Rows are points. The points of each table are mixes of a few directions, plus a little noise. How many directions does each table use, and how many do they share? Where both have some left over, give the other angles between the two spaces (their principal angles), to ten degrees, smallest first.

First (5 x 2)
[[ 31 -75]
 [ -3   5]
 [-13  30]
 [ 13 -33]
 [-29  68]]
Second (5 x 2)
[[ 10 -24]
 [-25  61]
 [-16  38]
 [ -1   4]
 [ 33 -79]]
Directions: first 1, second 1, shared 1

First (5 x 4)
[[ 50 -96 -50   4]
 [-18  23   8   2]
 [ 59  33  14  11]
 [-44  39  43 -27]
 [-47   1 -15  10]]
Second (5 x 4)
[[-27  43  30  -9]
 [-13  -4  -3   0]
 [ -7  -9  40 -46]
 [110  -7 -33  40]
 [-65 -23 -33  15]]
Directions: first 3, second 3, shared 3

First (9 x 8)
[[ -13   22    4    8   22   13   39  -15]
 [  17  -28   -6  -10  -27  -16  -49   18]
 [   6  -11   -3   -4  -11   -6  -21    8]
 [  -1    1    0    0    1    1    2   -1]
 [ -19   31    6   11   30   17   54  -20]
 [ -37   63   12   23   62   36  111  -41]
 [  41  -67  -14  -24  -67  -39 -121   45]
 [ -28   46    9   17   45   26   81  -31]
 [  33  -55  -11  -20  -54  -32  -98   36]]
Second (10 x 8)
[[  20  -14   21 -107   -7  -53  -14   14]
 [   7    9   -2   34   15   21  -14   -5]
 [ -60   45   29   54   44   30   22   -4]
 [ -55    4  -26   84  -28   29   61   -5]
 [ -55   14    7   28    0    9   43    2]
 [  19   38   44   -7   73   15  -59   -5]
 [ 101  -14   10  -64   29  -15  -96   -2]
 [  11  -24  -21   -7  -33   -9   11    2]
 [ -18  -31  -49   45  -65    6   54   -2]
 [  32  -31  -13  -60  -32  -33   -8    6]]
Directions: first 1, second 3, shared 0; angles 40

First (10 x 12)
[[  7  21  24 -33   5  15  -7 -32  11   4 -60  20]
 [ 21 -26 -20 -21   7 -11 -21 -36  22  20 -31  13]
 [-10  -3 -16  35   0  -2   3  26  -5 -18  46 -32]
 [ 21   4 -16  -6  24  19 -42 -54  43 -18 -59 -26]
 [-20  31  39  -8 -13   9  30  29 -29  -2   6  19]
 [-25  66  62  -8  -5  34  25  20 -23 -26 -25   5]
 [ 24 -52 -33 -22  -2 -31 -13 -25  13  41  -6  29]
 [  4 -44 -34  15  -8 -30   2  19  -7  21  51   1]
 [-32  50  23  50  -1  29  19  49 -21 -54  43 -50]
 [  9 -46 -28  -2  -9 -32   3   7  -6  31  33  20]]
Second (10 x 12)
[[ -8  34  14  13   9  25  -5  -2   6 -32 -15 -28]
 [  3  57  42 -30  16  42 -16 -44  22 -25 -93  -1]
 [ -8  33   3  28  15  28 -13  -2  13 -44  -8 -47]
 [  9 -28 -29   9   3 -14 -11  -5   9   8  16  -8]
 [ -5  -4 -12  22   0  -2   1  16  -3 -10  30 -19]
 [ 30 -33 -19 -38   7 -15 -25 -51  27  34 -50  29]
 [  7 -11   3 -21  -4  -9   2 -10  -1  21 -14  26]
 [-10  24  39 -24 -11   6  23   9 -20   9 -17  33]
 [  0 -30  -5 -10 -16 -27  19  19 -20  34  32  33]
 [-18 -42 -36  52 -19 -35  26  70 -34   6 121 -18]]
Directions: first 3, second 3, shared 3

First (9 x 18)
[[  51  -33   22  -23  -15  -28  -38   10   46  -47    5  -36    5   -5
    57  -54    8   -6]
 [ -43   48  -43    1   29   57   10  -17  -41   36   -7    7   64   28
  -103   92   24   90]
 [  25  -23   41   -8   33  -28  -78   -4   32  -19   -2   20  -73  -26
    18  -65   28  -39]
 [ -11  -49   -5  -28    0   -2    2  -16   48  -34   -2  -17   -7   -1
    40  -60   -6  -51]
 [  49   29  -20   13   12    8  -10   30  -27   18    2  -27   53   10
   -24   52    8   85]
 [   9   -5   37   15    4  -30  -22    4    0    3    1   31  -71  -24
    24  -36   -1  -51]
 [ -46   31 -100   35   41   66  102   19  -68   86  -14   -2   69   22
   -72  102  -39   55]
 [  -5   -2   38    9  -53  -34   25    0    1  -13    8   15  -37  -11
    50  -25  -22  -58]
 [ -28    5   31  -14  -51  -10    8  -25   10  -29    8    9   -2    7
    14   -6    1  -23]]
Second (10 x 18)
[[ -53   33   68   -4  -70   29   -2  -62  -62    3   11   26  -24  -49
   -78   75   47  -61]
 [   9   14   13   12   -4    3  -13   -8  -19   -3    3   19  -17   -2
   -10   22    9   -1]
 [  41  -29  -57   22   83   35  -13   10   -3   12   -9    3  -18    6
     1    8  -11   -1]
 [  -5  -19  -44   16   60  -14   13   18   36    0   -8   34  -34   42
    49  -52  -44    1]
 [ -58  -39  -88    5   72   44   62  -10   20   25  -18   19  -10   28
     4  -19  -44  -38]
 [  36   11    8  -26  -48   31    0    4  -39   10    7  -83   97  -42
   -55   72   41   42]
 [  28  -30  -20   -6   45  -47  -18   39   68  -10   -8   -4  -20   23
    71  -98  -29   16]
 [  14   17   65  -20  -57  -35  -33    0    4  -15   11  -18    4  -29
     1  -13   30    2]
 [  36  -34  -27  -24   28  -30   -8   46   58   -4   -8  -50   32    5
    50  -76  -15   31]
 [ -42   80   79   21 -107  -16   13  -40  -57  -15   22   51  -12   14
   -31   82   12   11]]
Directions: first 5, second 5, shared 3; angles 40, 70

First (10 x 24)
[[  29   41   25  -24   -6    9  -29   16  -59  -88   36   41   35   16
   -38  -34  -30   33   -8   27  -13    1   36  -77]
 [  17  -16   -2   -7    5   20    6    0  -39  -31   -3   42   33    0
     9    1  -29   15    1   17  -12   25   46   -2]
 [ -14    3   -2    7   -3  -11    1   -1   28   29   -4  -29  -23   -2
     1    4   20  -13    0  -12    8  -15  -31   11]
 [   5  -14   -5   -1    3   10    6   -3  -15   -7   -5   18   16   -1
    10    3  -14    5    1    8   -5   14   22    7]
 [ -40   53   14   13  -14  -52  -21    7   92   62   14 -104  -83    2
   -34   -9   74  -36   -6  -43   28  -69 -121  -13]
 [ -27   17    2   12   -7  -29   -5    0   61   51   -1  -62  -52   -2
   -11    4   44  -26   -2  -27   18  -36  -68   10]
 [   8  -29  -11    3    6   19   15   -5  -22   -3  -14   32   25   -4
    22   11  -22    6    5   12   -8   28   38   23]
 [   2   11    5   -2   -1   -2   -6    3   -3   -9    7   -2   -1    4
    -9   -7    2    4   -2    1    1   -5   -4  -13]
 [   6  -30  -12    1    7   17   16   -6  -19    0  -14   29   22   -6
    22   13  -20    4    5    8   -7   25   35   25]
 [   9  -37  -13    1    7   21   19   -8  -25   -3  -17   35   29   -7
    27   15  -26    7    5   12  -10   31   44   29]]
Second (9 x 24)
[[ 42  24   5 -41   0   6 -28   6 -79 -78  52  83  71  41 -48   7  -6  32
  -36  64  -1  13  59 -81]
 [  3  10 -10 -14  -2 -19 -11  -3   4  16  26  10   9  27 -28  28  42  -9
  -29  24  18 -13 -14 -21]
 [-10 -14  -9   9   1  -2  10  -5  21  31 -13 -14 -12  -5  13  12  10 -12
    3  -9   5  -1 -13  27]
 [-13 -11  -9   8   1  -7   9  -5  26  36 -11 -19 -17  -4  10  13  17 -14
    1 -11   7  -5 -21  26]
 [-20  26  29  23  -7   0  -3  14  34  -9 -22 -66 -55 -35  14 -55 -25   0
   38 -55 -15 -20 -40   7]
 [ -2 -11 -17  -5   2 -12   3  -8   9  32   8   8   8  16  -7  33  31 -12
  -20  15  15  -2  -7   8]
 [  5   7 -11 -15  -1 -16  -9  -4  -1  13  25  16  14  26 -26  29  37  -7
  -29  26  17 -10  -8 -20]
 [ 14 -34  -2   4   8  34  18  -3 -40 -30 -23  39  31 -17  34  -8 -54  18
   19   5 -22  39  59  23]
 [-19   4  26  30  -3  17  10  10  25 -12 -41 -56 -48 -48  38 -59 -51   5
   52 -59 -25  -1 -18  31]]
Directions: first 2, second 3, shared 2

First (10 x 32)
[[   8   -4   10  -89   50   27   21    8   33   50   -3   11    5    6
    63  -53  -17   -7  -41   20    0  -22  -16    5  -43  -24  -40    7
   -18  -27    2  -45]
 [   7  -23  -16  -86   -5    6  -47    3   69  -23   -2   10   12    0
    -4  -52   35  -90   37   54  -17  -34   25  -15  -25  -18   43   39
   -10   19   48  -71]
 [  -2   11    3   60   -6  -12   17   -2  -38   -1    0   -8   -8   -2
   -12   34  -14   41   -9  -28    9   16   -8    7   21   15  -10  -18
    10   -3  -25   41]
 [  -4   24    5  -18   41   55   26    6  -28   63   37   36   41   42
    26  -12  -30   24  -19   15    0   34  -40  -24  -76  -21  -50  -22
   -28   -8    9  -16]
 [  -6   12   -7   18  -12   20  -16   -2  -12   -2   26   21   28   24
   -29    7    7  -18   29   19   -6   26   -4  -22  -33   -7    9   -6
    -9   21   25   -7]
 [  16  -36   -2 -100   10  -18  -20    2   82  -14  -38  -17  -27  -31
    37  -57   25  -60   -4   27   -9  -63   30   18   17   -8   24   41
     4  -11   13  -56]
 [  -4   20   10  -38   47   51   25    8  -11   64   29   29   34   35
    38  -26  -26   16  -31   16    1   20  -35  -19  -70  -26  -52  -14
   -30  -14    6  -28]
 [  -5   -3  -13   28  -37  -10  -33   -4    2  -41    6    3    9    2
   -49   14   26  -33   43   15   -7    7   19  -12    9    6   43   10
     5   28   23    0]
 [  -4    5    4  121  -38  -54   17  -11  -53  -42  -24  -39  -44  -34
   -35   77   -8   67   -6  -66   18   14    9   28   92   41   10  -22
    34   -4  -53   92]
 [  -3   -4    3  113  -47  -67   10  -11  -41  -54  -35  -45  -52  -44
   -37   72    0   57   -1  -64   16    2   21   31  105   43   23  -14
    41   -5  -52   90]]
Second (11 x 32)
[[-57  22  15 -25  21  36 -32  16   9  -1  37  29  66 -47  18 -45  10 -33
    0   4 -35  29   3 -23 -11 -43  13  44 -10 -23 -28 -12]
 [ 42 -38  35  19  11 -10  37   4 -12   7 -46  -5 -90  36 -10  31  -9  49
  -24  23  68 -36 -33  27 -45  42 -56 -71 -26  31  36 -12]
 [-13  14   4   7  -6 -12   2   5   4 -14  20   4  51 -35   9  -4   0 -30
   37  10 -11  -4  46  -1  38   2  28  65   9   5 -29   9]
 [ 35  -9 -35  -9 -23   3   9 -16  -2   6 -15 -11 -33  61 -10  18   3  22
  -22 -25  -2  14 -29  -6 -11  11  -3 -53  14   2  21   4]
 [  0 -14   8  10  27  -1 -15 -12  -6  17 -31 -13 -86   9 -20   5  -4  47
  -49  -2  22 -11 -54  15 -38 -16 -37 -86 -26 -23  44  -8]
 [-58   4   5  17 -44  -2 -71  15  23 -82  22  15  61 -72 -36 -21  52 -72
   51  -4 -42  24  44 -22  46 -11  77  72  17  17 -30   8]
 [ 33   6 -35 -53  16  12   4 -17  19  47  17   2  14  54   4 -16 -14 -33
   22  42 -10 -18   6 -10 -38 -22   2   4  -9  -1  58 -46]
 [ 10 -12  30  45  29 -14  37  -3 -37  24 -43 -21 -94   0  10  34 -28 100
  -74 -35  44  -6 -52  33  -7  18 -69 -84 -12 -23 -11  34]
 [ 40   1 -22  44  22 -57  34 -37 -22  42 -32 -52 -83  10  -8  45 -44  54
  -10  -2  29 -49   4  46  42   4 -23 -39   7 -31  30  25]
 [-23  21 -22  -3 -48   7  -9  11   4 -44  35  11  96 -21  12  -6  21 -40
   28 -44 -51  48  38 -28  61   6  60  75  44   6 -72  32]
 [-10   3  17 -51  -3  40   7  30  19  -6  39  45  97   3  29 -37  14 -66
   40  39 -12  16  29 -32 -34   5  11  73  -9  41 -17 -38]]
Directions: first 3, second 6, shared 2; angles 70

First (9 x 32)
[[-96  15 -22 -48  30   3   4 -18   9 -29   0  40  44  78 -60 -13  -2 -13
  -14  -9 -11 -41  49  -4  42  32 -20  52 -34  10  48 -56]
 [-48  -4   0 -37  19 -17   9 -27 -10 -17  26  39   1  37 -64 -21  -5  13
   -7  25 -15 -17  32 -11  42  21 -28  43 -25   6  46  -4]
 [-57  52  15 -29  44  -1  -5  -3 -36 -43 -16  -7  38  25 -46 -15 -11 -22
    1  32  -6  17  -4  -7  38  -2 -20  24   4  40  40  -8]
 [ 87 -24  24  37 -17 -23   5  -7 -13  15  33 -26 -68 -66   5  12  -4  29
    9  32   1  17 -24 -19 -23 -14 -11 -24  28  -9 -37  79]
 [ 64 -33   3  28 -29  -8   5  -2   9  29  20  -9 -45 -41  25  11   3  23
    5   0   6   0  -8  -5 -28  -8   2 -22  12 -24 -36  39]
 [ -5  -9  -7   1 -42  27 -10  34  17  41 -40  17  42  -6  94 -18  12  -9
   -3 -49  14  33 -22  62 -21 -18  69 -35 -23 -24   8 -56]
 [ 15   2 -16  23 -31  34 -12  39  26  28 -48 -18  33 -13  94  11  12 -22
   -1 -56  17  13 -28  41 -43 -19  58 -44   5 -15 -29 -44]
 [-73  30  13 -42  23   0  -4   0 -25 -24 -13  27  48  36 -27 -33  -3 -11
   -8  12  -6  16   8  18  41   3   4  27 -24  22  61 -33]
 [110 -27  -8  64   0 -16  13 -14  21  -4  38 -64 -90 -51 -19  64  -2  16
   17  12   3 -44   0 -67 -51   3 -50 -18  55  -6 -98  84]]
Second (9 x 32)
[[  53  -29    0   41   -9   17    6   -4   18    9   15  -19  -38  -20
    15   19   20   -6    7  -33    9  -19  -11   -8  -24    0    1  -23
    23   -1  -45   37]
 [ -60   33   15  -32   18   13   -9   10  -27  -14  -27   20   55   26
     2  -36    3  -20   -5    2   -2   36  -13   34   33   -8   21    8
   -19   24   57  -33]
 [ -52   99   -7  -26    4  -13  -33   67  -23  -12  -93  -40   96  -12
    67   14  -47  -28    5   38    5   62  -33   24  -26  -40   31  -14
    10    7    6  -90]
 [  57  -51   14   51    3   44   12  -19   15    7   28   -5  -44  -10
     9   -3   52  -15    6  -65   10  -21  -16    5   -4    5   11  -30
    18   16  -29   64]
 [ -61   46    6  -41   12   -8  -12   18  -24  -13  -32   15   57   20
    -2  -22  -19   -9   -3   25   -6   33   -2   20   25   -6   13   17
   -20   12   50  -48]
 [  26  -48   19   30    9   43   13  -26    4    1   32   14  -32    8
    -9  -19   50  -15    1  -54    6  -15  -11   13   17   10   12  -14
     4   21    2   53]
 [  35 -113    2    1   -7  -18   40  -87   23   12  121   70 -112   28
  -112  -21   33   55  -11   -3  -15  -79   66  -42   45   57  -58   46
   -29  -22   12   90]
 [  -3   27  -21  -15  -13  -40   -8   18    4    4  -17  -18    9  -13
     4   28  -42   18    1   48   -5    0   12  -21  -25   -5  -18   13
     3  -25  -21  -34]
 [   8   34  -23   -6  -15  -36  -10   25    8    6  -28  -32   10  -24
    23   38  -44   13    3   43   -1    3    6  -24  -40  -12  -14    0
    12  -27  -36  -35]]
Directions: first 4, second 3, shared 2; angles 80

First (8 x 32)
[[-19 -29   2   0  11  35 -15  16  10  14  -2  19  20  18  22  19  -3  -7
   -3 -16   5   3  -2  27   0  17   4  -1  -4  -3   0  -2]
 [ 13  40 -16  -3  -7 -47  26 -18 -15 -24  -4 -27 -30 -26 -24 -27   7   1
    3  19  -1  -6   3 -32  16 -27  -5  -7   0   1  -4  -2]
 [ 58  29  41  14 -33 -38  -2 -29 -10  -9  17 -21 -13 -13 -36 -17  -9  27
   14  23 -20   3   3 -34 -44  -7 -10  20  14  12  12  13]
 [  3  22 -14  -2  -2 -25  15  -8  -9 -14  -3 -13 -17 -14 -12 -14   6  -2
    0  10   1  -4   2 -18  13 -15  -2  -6  -1  -1  -3  -3]
 [ 20 -60  66  16 -12  66 -56  11  25  44  22  39  54  45  25  40 -20  19
    8 -23 -13  14  -5  42 -70  51   0  32   9   9  18  17]
 [-22   7 -29  -9  12  -8  16   5  -5  -9 -12  -6 -12  -9   3  -6   8 -13
   -6  -1   9  -4  -1  -3  30 -13   2 -15  -5  -7  -8  -8]
 [ 29  29   7   6 -14 -35  11 -19 -10 -15   6 -19 -19 -18 -26 -18   0  11
    6  18  -8   0   3 -27 -10 -14  -5   5   7   5   3   4]
 [-80 -40 -55 -19  46  53   3  39  12  10 -25  27  17  17  49  21  12 -38
  -18 -32  28  -5  -3  46  61   8  12 -28 -20 -16 -17 -19]]
Second (11 x 32)
[[-31 -54  43   3   1  34 -17 -23   0 -13 -30  20  80  29  46  27  -1  -6
  -33 -14  10  28   4  39  -8   1 -17 -23  -8  -4 -13  16]
 [-23 -19 -18  -5  17  30  -8  25  11  18   1  17   2  11  16  13   0 -10
    1 -16   7  -5  -4  21  12  15   9   0  -5  -3   0  -8]
 [ 34  58 -44  -2  -2 -37  19  22  -1  13  31 -22 -84 -31 -49 -29   1   7
   35  16 -11 -29  -4 -42   7  -1  18  24   9   5  13 -16]
 [-28 -31  -4  -4  15  35 -12  16   9  12  -7  20  23  17  26  18   0 -10
   -8 -18   8   3  -2  29   9  14   4  -6  -6  -4  -4  -3]
 [ -3 -10  15   2  -3   3  -3 -10  -2  -7  -8   2  20   5   9   5   0   0
   -9  -1   1   8   2   6  -4  -2  -6  -6  -1   0  -3   5]
 [-12   8 -53  -8  23  21   0  50  15  33  20  11 -48  -2  -6   1   2 -11
   23 -14   3 -25  -8   5  22  22  24  15  -1  -2   8 -22]
 [ 26  44 -35  -2  -1 -28  14  18   0  10  24 -17 -65 -24 -38 -22   1   5
   28  12  -8 -23  -3 -32   6   0  14  18   7   4  10 -13]
 [ -8 -49 100  13 -28  -1 -13 -79 -18 -52 -48   3 121  24  42  19  -2  10
  -54   7   4  52  12  23 -33 -27 -43 -36  -5  -1 -20  39]
 [ 32  51 -33  -1  -5 -37  16  13  -3   7  25 -22 -69 -27 -43 -26   1   8
   28  16 -10 -23  -2 -38   4  -4  12  19   8   5  11 -12]
 [ 11   5  18   4 -11 -15   3 -19  -7 -14  -5  -8  10  -3  -4  -5   0   6
   -5   9  -3   7   3  -8  -9 -10  -9  -3   2   2  -1   7]
 [  3  -1  12   2  -6  -5   0 -11  -3  -8  -4  -3  10   0   1   0   0   3
   -5   3  -1   5   1  -2  -5  -5  -6  -3   0   0  -2   5]]
Directions: first 2, second 2, shared 1; angles 70
